Each row of a before or after table is a point. The points were changed in one or more steps. Then noise was added and the rows were shuffled. The steps act on columns, c1 being the first. What was done? A step turns or swaps two columns, mirrors them in a line or flattens them onto one, adds a multiple of one to another, or multiplies or shifts one. Angles are multiples of 10 degrees, from the lower column toward the higher: turns from -170 to 170, lines from 10 to 170 but not 90. Use the fewest steps. Two steps may share a column if one is a turn and the other turns, adds or multiplies; they go together, in the order done. Otherwise the lowest column goes first.

Before (9 x 3)
[[-26 -12   7]
 [ 28   9 -48]
 [ -1 -16  48]
 [  4 -17 -18]
 [-19  25 -41]
 [-16 -13  37]
 [-10  34  -6]
 [  8  10  -9]
 [ -8  -4 -38]]
After (9 x 3)
[[ -1   0 -28]
 [ -1 -27 -51]
 [  0 -20  -6]
 [ -1 -27 -89]
 [  0  21  93]
 [ -3  22 -51]
 [  1  -3  26]
 [ -3  -5 -91]
 [ -1  14  74]]
Steps: multiply c1 by 0; turn c2 and c3 by -40 degrees; multiply c3 by 2

Before (11 x 8)
[[-70  32 -32  30  16 -54 -14 -23]
 [ 13  38  14 -68 -25  -8  14 -14]
 [ -4 -29  -5  12  -7   9  21  -4]
 [ 21  -5 -31  -3 -37  -1 -22  -3]
 [ -5  15 -17   3 -23   6  -8 -16]
 [ 28 -19 -17  34  21  -6   2   1]
 [ 18  12  -6  15   3  20 -23   4]
 [-24  -5 -24  26  -2  22  -3 -13]
 [ -1 -33  32  21   7 -15 -14 -22]
 [-39  -1  12  25 -10 -61 -15  57]
 [ 15  -8  10 -95  -1   7  -4   5]]
After (11 x 8)
[[ -2 -20  29 -27  15   3   0   1]
 [ -7 -39 -27  -7   8  11  -7  22]
 [-14 -14   1  21 -62  -2  -5  -2]
 [  7  21  10  21   7  -9  -3  11]
 [ 34   6   2  -2  17 -24   4   9]
 [  4  -4  35  35  12  -3  -9   0]
 [ 57  55 -21 -22  13  53  -8  30]
 [-11   8  16  -6  12 -22 -10  -5]
 [ 15 -22   2   1  12  -9   7   3]
 [ 22   8 -34   5  23  70  -6 -49]
 [-31  31   0  40 -39   7   3  15]]
Steps: turn c1 and c3 by 140 degrees; turn c1 and c2 by 20 degrees; multiply c4 by 0.7; turn c4 and c5 by 110 degrees; turn c6 and c8 by -170 degrees; multiply c7 by 0.4

Before (8 x 12)
[[ 42   3 -42 -32 -60  25 -33  84  -1  73 -11 -22]
 [-11 -19  40 -37  39 -53  46  51  -3  -7 -31  14]
 [ 20  20 -49  41  41  21 -35 -15 -28  19   7  -9]
 [ 18  57  33  -9  31  22 -56   7 -17  -8  -7  76]
 [  5 -52  33   1  43 -63  26  16  51  87  36  42]
 [-49  29 -24 -21 -43  -4  -2  58   0   0  73  -2]
 [-46  49 -10  35  -2  -3  51  19 -32  50  29  -7]
 [-32 -17   8 -16 -63 -69   5 -26 -20  33 -31  29]]
After (8 x 12)
[[  8 -45 -43  27 -18  50 -18  24 -72  -7  16  29]
 [ 86   5  -4 -28  64  58  -7  45  16  72 -39  -6]
 [ 20 -62   0 -26 -22  28  24 -48  12  50  -9  32]
 [ 55 -63  49 -14  49  22  -4 -50   3   0  -5   5]
 [ 51  35 -32  58  -3 -30  21 -15 -10 -10  33  12]
 [-24  33 -23 -39  52 -41  -2 -34 -20  28   6  23]
 [-17 -21  16   4 -53  42 -11  20  20  18 -45  30]
 [ 20  25  43  34 -27 -36  14   5 -50  83  46 -50]]
Steps: swap c1 and c8; turn c2 and c11 by 150 degrees; turn c3 and c11 by 110 degrees; turn c4 and c5 by -130 degrees; shift c6 by 30; multiply c7 by 0.4; mirror c9 and c12 in the line at 130 degrees

Before (14 x 20)
[[-18   3  -1 -14 -38   9  18  -3   0  -8  -4 -17  21  38   4  23  36   2
  -39 -50]
 [-47   1 -42  62   4   0 -19  18 -45   0  46  -8 -46 -11   2   2   0  -4
  -37  -3]
 [ 10 -39  32   5 -21   0   5  15  25 -42  -5 -30  11  -9  46 -40  -7  -5
  -30 -18]
 [  2   6 -22  43   0  37   5  26  22 -10   3  -1 -30 -33   2 -24  12 -13
    1  11]
 [  5  -8 -13  -8  -8   9  53  35 -40 -49  -2  -9  -7 -34   1  68  30  18
  -12  24]
 [  9 -19 -24  36  10 -46 -53  33 -38   6  18 -32  -9  -8 -13  -9   7 -75
    3  10]
 [-39   5 -15 -22  -6  56 -44   2  10   0  16 -22  11 -27  42  45  -4  -9
  -32 -37]
 [-92   2 -19 -18  28  25  -4  -9  29   8 -21 -35 -25 -10   5 -44  -4  19
  -34   0]
 [ 10  26 -15   7 -19  22 -13   1   9  -1  -6 -15 -10 -26 -25  14  11   6
  -48 -59]
 [-29 -47  25  10  -8  28   3  27  -5   8 -47 -10 -32  35  10 -47 -10   1
  -14 -35]
 [  1   3   9  21 -25 -12 -49  -1  31 -11  -9   3   1   6   1 -19  12  42
  -55   6]
 [  7  -1 -46  17   9  25 -26  48 -28 -11  45 -46  38   0   2   6 -10  43
    2  27]
 [-19  72   6  44 -16   7 -28  20 -17   3 -17   9 -71   9  15 -30  14  17
  -23 -42]
 [  6  33 -30  27  -6  29 -22 -13 -18 -36  16 -22 -14   2  22 -31 -10  13
  -44  30]]
After (14 x 20)
[[ 26   3 -24   5 -37  13  17  -6  -3  -6  -4  38 -16  31   6  22 -13   1
  -34 -51]
 [-12  36 -16  32  -9 -49 -23 -11 -17 -37  14  10   6 -12  21 -31  23  11
  -46  31]
 [ -4  -7  13 -32  -5  23  52  32 -41 -50  -3  24   7 -33  -1  70 -19  15
  -12  22]
 [-10  27   7  10 -22 -12 -12   0  11  -5  -6  18   6 -25 -29  15   0   5
  -48 -61]
 [  9 -42  23  22 -20 -19   3  10  23 -43  -2  16  11   7  49 -39  29  -3
  -29 -19]
 [  0   3   4 -10 -23 -18 -51  -2  34 -10  -7   7   2   7  -1 -19 -14  42
  -55   5]
 [-26   7  11  25  -2 -58   5  22  22 -10   3  10  -3 -35  -2 -25 -10 -14
   -2  16]
 [ 15   4   8  31  -6   5 -47   3  11   0  16  14 -33 -28  42  45  19 -11
  -36 -39]
 [-25 -45 -10  45 -10 -42   3  27  -4   6 -46  -1 -35  35   9 -49  16   4
  -17 -37]
 [-11 -15  -9 -51  11 -11 -53  32 -36   6  15  27   3 -16 -11 -13  14 -76
    6  12]
 [-37  -2 -17 -32   8 -53 -15  24 -46   1  44   6 -53 -25   0   3   5  -6
  -39  -3]
 [-69  70  -1   3 -18 -53 -25  20 -18   4 -14   2 -31   8  18 -27 -17  18
  -25 -40]
 [ -9   1  -4  58  29 -11  -3 -12  30   9 -17  27 -96 -18   8 -44  24  15
  -30   1]
 [ 39  -5 -23  10   6 -21 -23  48 -27 -13  45  29  15 -17  -1   5  36  42
    2  26]]
Steps: mirror c1 and c13 in the line at 50 degrees; multiply c3 by 0.7; turn c3 and c14 by 40 degrees; add -0.7 times c16 to c6; turn c4 and c6 by -120 degrees; turn c12 and c17 by -140 degrees

Before (8 x 48)
[[ -7 -11 -26   0 -30  13 -23 -14 -37 -16 -20  24   6  20  29   1 -48 -11
    9  30  -4   8 -24 -13  28 -26 -29  -2 -16 -11  23  20   2  27 -21   4
  -20 -36  19  28   3 -40  25   8  10 -23   7 -11]
 [  7 -26  19  11  -1  36  -4  25 -34 -32  22  40   0  14   5 -31   0 -19
  -43 -12 -11  14 -26  22 -36  14  29 -25 -26  -3  24  27 -10 -23 -37 -23
    7  14   5 -13  -3  30  33 -27  15 -17 -33  26]
 [-43  25 -15 -12  -6  -1 -24   7  15  25  -6   9  26  39  42  15   4 -41
    5   7 -25  -8 -42 -11  24  -6  16 -37  -1  -4  24 -21  18  -8  13  30
  -16 -21 -13   5 -33   8 -12   7   7  44  10   9]
 [  1  22   7  22   1  10  24 -30   7  24  -3 -20  20  11 -17 -27  12  21
   17  11 -36   1   4  15 -10 -19 -35  -5 -16  -3 -26 -20  30 -18  -6  10
   23   0   4 -28  17 -40  12 -32  -4  12 -24 -33]
 [ 15 -12  10 -12  27  33  31   1 -28   4 -39 -19  -4   2  34 -29 -10 -20
   10  11  23  -5  -6  -2  -3  15 -28 -26  21   7  19  -9 -14 -36  11 -11
   32 -17   9  -2 -23   2   6  18  19  -9  -5 -27]
 [  2   7 -32 -13  34  12 -16  16   1 -20  21   9 -20   4 -18 -21  16   7
    5 -16   5   3 -31  -5  26 -10  14 -12  -7 -20 -18 -19  22  10 -21 -11
  -22 -19  11 -34 -12  28 -18 -26   3 -11  12  15]
 [-26  -8  22  33 -21 -27   3   3  -5  21 -26  -5 -17   0 -20  -2  -2  23
    9  -2 -19 -39   6  -8   8 -37  16 -19  28  12  15  -4 -29  17   2  26
    4 -36 -21  10 -25 -13 -16  24  -8  25  -9  32]
 [-19  19   9  -1 -35 -14  27 -37   3   9  29 -22  26   9   3   5 -37  13
   -7 -13  24  17 -28 -26  -9  -7  10 -10 -16  49 -47  44  29 -11  22  37
    6   9  38 -43  -6   5   0 -18 -47   0 -48  28]]
After (8 x 48)
[[-19  20  11  -4 -38 -17  26 -17   2  -6  29 -20  17   8   5   5  52 -43
   -8 -15  24   6 -29 -26 -10 -11  11 -10 -19  49 -51  47  29 -12  20  -6
    8   8  38 -43  -4   5   1 -19 -44  -1 -47  27]
 [-25  -6  21  33 -20 -27   4 -57  -7  21 -28  -5 -29   0 -18   0  24 -14
    9  -3 -20 -51   5  -5  11 -38  21 -18  27  13  12  -5 -32  18   3 -14
    4 -35 -24  11 -27 -14 -18  29  -9  26  -9  33]
 [  2  23   7  23   0  11  23 -40   6  33  -3 -20   9  11 -16 -26   1 -46
   13  14 -37  -7   4  13 -10 -15 -33  -4 -16  -5 -26 -20  29 -12  -7  -8
   21   1  11 -28  14 -41  13 -33  -5  14 -25 -33]
 [ 10 -27  20  10  -2  35  -6  37 -35 -33  22  39 -12  14   2 -33 -23  41
  -45 -11 -12   7 -27  21 -35  15  30 -26 -27  -2  23  28 -12 -24 -36   8
    3  13   5 -15  -4  28  30 -30  14 -16 -29  27]
 [ -6 -12 -26   4 -31  16 -22  30 -39 -35 -24  22  -4  20  28   0  32  -2
   10  32   0  -4 -23 -14  26 -26 -27  -1 -19  -8  24  23   4  27 -21  25
  -19 -35  14  30   5 -39  26   9   8 -22   7  -8]
 [  3   8 -31 -11  31   8 -15 -22  -1 -17  19   6 -35   5 -17 -22 -25   9
    6 -13   2  -4 -30  -5  23 -11  14 -14  -4 -20 -17 -17  24  12 -23  -6
  -24 -22  11 -36 -12  28 -20 -22   1  -9  12  14]
 [-41  25 -17 -12  -3   0 -23  94  14  27  -5  11  14  43  41  15  22  39
    7   6 -24 -18 -40  -8  21  -8  19 -35  -3  -3  21 -19  17  -7   9 -20
  -15 -20 -12   5 -31   7 -10   6   5  44   9  11]
 [ 14 -13   8 -15  28  36  29  47 -27   1 -41 -20 -17  -1  34 -32   4  15
   13  11  25 -13  -6  -2  -6  12 -25 -26  21   4  20  -9 -16 -40  10  13
   32 -15  11   1 -23   1   4  17  18  -8  -4 -28]]
Steps: multiply c18 by 2.5; turn c8 and c18 by 110 degrees; turn c10 and c17 by -20 degrees; turn c17 and c36 by -140 degrees; shift c13 by -10; shift c22 by -10
